Each wall is flat, endless, passes through zero and stands at right angles to its row. A trip goes straight from one point to another. List the walls that it crosses, first one first.

Walls:
(1): -0.25  0.05
(2): 0.08 0.25
Trips:
-0.47 -0.21 to -0.06 -0.37 -> 1
 0.53 -0.36 to 0.16 0.52 -> 2
-0.04 -0.11 to  0.02 -0.59 -> 1
-0.12 -0.21 to -0.23  0.13 -> 2
 0.66 -0.14 to -0.06  0.44 -> 1
 0.01 -0.15 to 0.08 0.12 -> 2
 0.50 -0.11 to -0.15 -0.17 -> 2, 1
-0.49 -0.15 to  0.05 -0.49 -> 1

Walls:
(1):  0.30 -0.40 -0.73 -0.49 -0.03 -0.38 -0.12  0.01  0.14
(2): -0.11 -0.12 -0.07 -0.20 -0.19 -0.11  0.03 -0.71  0.38
(3): -0.38  0.06 -0.02  0.01 -0.83 -0.21  0.25 -0.46 -0.04
Trips:
 0.09  0.18 -0.05  0.01  0.18  0.13 -0.35  0.51 -0.45 to  0.01 -0.05  0.07  0.17 -0.08 -0.39 -0.42 -0.27  0.16 -> 1, 2, 3
-0.20 -0.13 -0.39  0.13  0.10 -0.07  0.22 -0.06 -0.73 to  0.03 -0.04 -0.20  0.24 -0.03 -0.21 -0.68  0.11 -0.05 -> 3
 0.15 -0.15 -0.01 -0.26  0.21  0.13  0.28  0.52  0.41 to  0.41  0.25 -0.29 -0.26  0.11 -0.38  0.17 -0.19  0.23 -> 2
 0.74  0.17 -0.04  0.03  0.34 -0.25  0.27  0.12  0.09 to  0.17  0.57 -0.08 -0.09 -0.26 -0.72 -0.14  0.05 -0.03 -> 3, 2
-0.38  0.22  0.43 -0.15  0.04 -0.16  0.33 -0.08  0.03 to -0.42 -0.19  0.28  0.33 -0.04 -0.16  0.04  0.04  0.46 -> none
 0.08  0.36  0.25 -0.48 -0.53 -0.45  0.18  0.15  0.04 to -0.17  0.25 -0.37  0.09 -0.06  0.45 -0.16  0.22  0.23 -> 2, 1, 3

Walls:
(1): -0.62 -0.13  0.13  0.35 -0.14 -0.27 -0.14  0.21 -0.03  0.24  0.04  0.41  0.16  0.14 -0.37 -0.11 -0.03 -0.51
(2):  0.11 -0.20  0.29 -0.11  0.32  0.07  0.02 -0.26 -0.05  0.09  0.07 -0.46 -0.24  0.05  0.13 -0.28 -0.47  0.30
(3):  0.01  0.21 -0.05 -0.31 -0.10 -0.06  0.25 -0.35  0.21  0.05  0.05  0.30 -0.21  0.04  0.57 -0.22 -0.39  0.36
Trips:
-0.49  0.24 -0.13 -0.26  0.07 -0.30  0.11 -0.41 -0.26 -0.28 -0.58  0.06 -0.37 -0.82 -0.06 -0.35  0.41 -0.20 to  0.38  0.00  0.39 -0.15 -0.02  0.14  1.09  0.11  0.47  0.18 -0.18 -0.03 -0.35 -0.09 -0.46 -0.11 -0.01  0.65 -> 1, 2
-0.11 -0.07 -0.09  0.71 -0.01  0.10 -0.72 -0.21 -0.22 -0.49  0.09  0.18 -0.32  0.07  0.09 -0.32  0.23 -0.14 to  0.05 -0.14 -0.01 -0.13  0.09  0.48 -0.27  0.18 -0.32 -0.12 -0.10  0.19  0.15  0.66 -0.03  0.61 -0.16 -0.06 -> none
 0.02 -0.39  0.12  0.13  0.04  0.03  0.10 -0.09  0.06 -0.21  0.46  0.27  0.21  0.01 -0.07 -0.07 -0.20  0.25 to -0.28 -0.47  0.03  0.13 -0.06  0.20  0.23  0.26  0.09 -0.34 -0.02 -0.30  0.00 -0.13 -0.14 -0.08 -0.38 -0.49 -> 3
-0.28 -0.79 -0.03  0.04  0.45  0.22  0.14  0.15  0.00  0.16  0.21 -0.08  0.12 -0.33  0.41  0.30 -0.13  0.10 to  0.18  0.25 -0.93  0.09  0.44 -0.03 -0.08 -0.21  0.38 -0.35  0.00  0.45 -0.16 -0.23  0.26 -0.45 -0.10  0.05 -> 3, 2
-0.10 -0.70 -0.16 -0.14 -0.02  0.78 -0.52 -0.05  0.27  0.16 -0.46  0.03 -0.07 -0.29 -0.53 -0.59 -0.46 -0.23 to -0.39 -0.37 -0.04 -0.16 -0.08  0.17  0.04  0.02  0.29  0.30 -0.35 -0.04  0.06  0.14  0.16  0.46  0.06  0.25 -> 3, 2
-0.09  0.60  0.03  1.07  0.35  0.25  0.03  0.22  0.48  0.06 -0.31  0.45 -0.12  0.17  0.03  0.19  0.61 -0.06 to -0.34 -0.31  0.34 -0.10 -0.49  0.13  0.27 -0.02 -0.10  0.04  0.08  0.37  0.24  0.18 -0.53 -0.15 -0.61 -0.61 -> none
 0.31  0.33 -0.14  0.18  0.26  0.12 -0.27 -0.11  0.03 -0.13 -0.19 -0.46  0.22 -0.05  0.35 -0.11 -0.45 -0.28 to -0.21 -0.33  0.04 -0.10  0.48 -0.48 -0.04  0.33  0.03 -0.07 -0.25  0.12 -0.12 -0.04 -0.33 -0.32 -0.38 -0.37 -> 3, 1
 0.23  0.24 -0.19 -0.14  0.05 -0.03 -0.31  0.28  0.48  0.18 -0.63  0.11 -0.30 -0.17 -0.42  0.59  0.39  0.15 to -0.12 -0.25 -0.19 -0.05 -0.14 -0.25  0.03 -0.13  0.40  0.12  0.26 -0.38  0.45 -0.01  0.42 -0.29  0.11 -0.25 -> 1, 3, 2
-0.28 -0.14  0.04 -0.32 -0.42 -0.17  0.09  0.36 -0.30  0.44  0.51  0.05 -0.18  0.01  0.05  0.36 -0.19 -0.12 to -0.02  0.08 -0.02  0.00  0.16  0.48 -0.52 -0.36 -0.14  0.34 -0.12 -0.24 -0.42 -0.21  0.22 -0.05  0.36  0.06 -> 2, 1, 3
 0.35 -0.06 -0.09 -0.08 -0.18 -0.02 -0.24  0.31  0.06  0.03 -0.39  0.07  0.16 -0.57  0.31  0.32  0.24  0.09 to -0.36 -0.08  0.19  0.26  0.22  0.04  0.33  0.21 -0.50 -0.44  0.03  0.41  0.02 -0.57 -0.53 -0.20 -0.48  0.17 -> 1, 2
 0.30 -0.19  0.43  0.21  0.38 -0.29  0.36  0.13  0.07  0.04 -0.18 -0.23 -0.03  0.10  0.12 -0.27  0.06  0.30 to  0.03  0.02  0.00 -0.23  0.02  0.37  0.16  0.21 -0.21 -0.13  0.25  0.24 -0.29 -0.58  0.34 -0.15 -0.50 -0.58 -> none
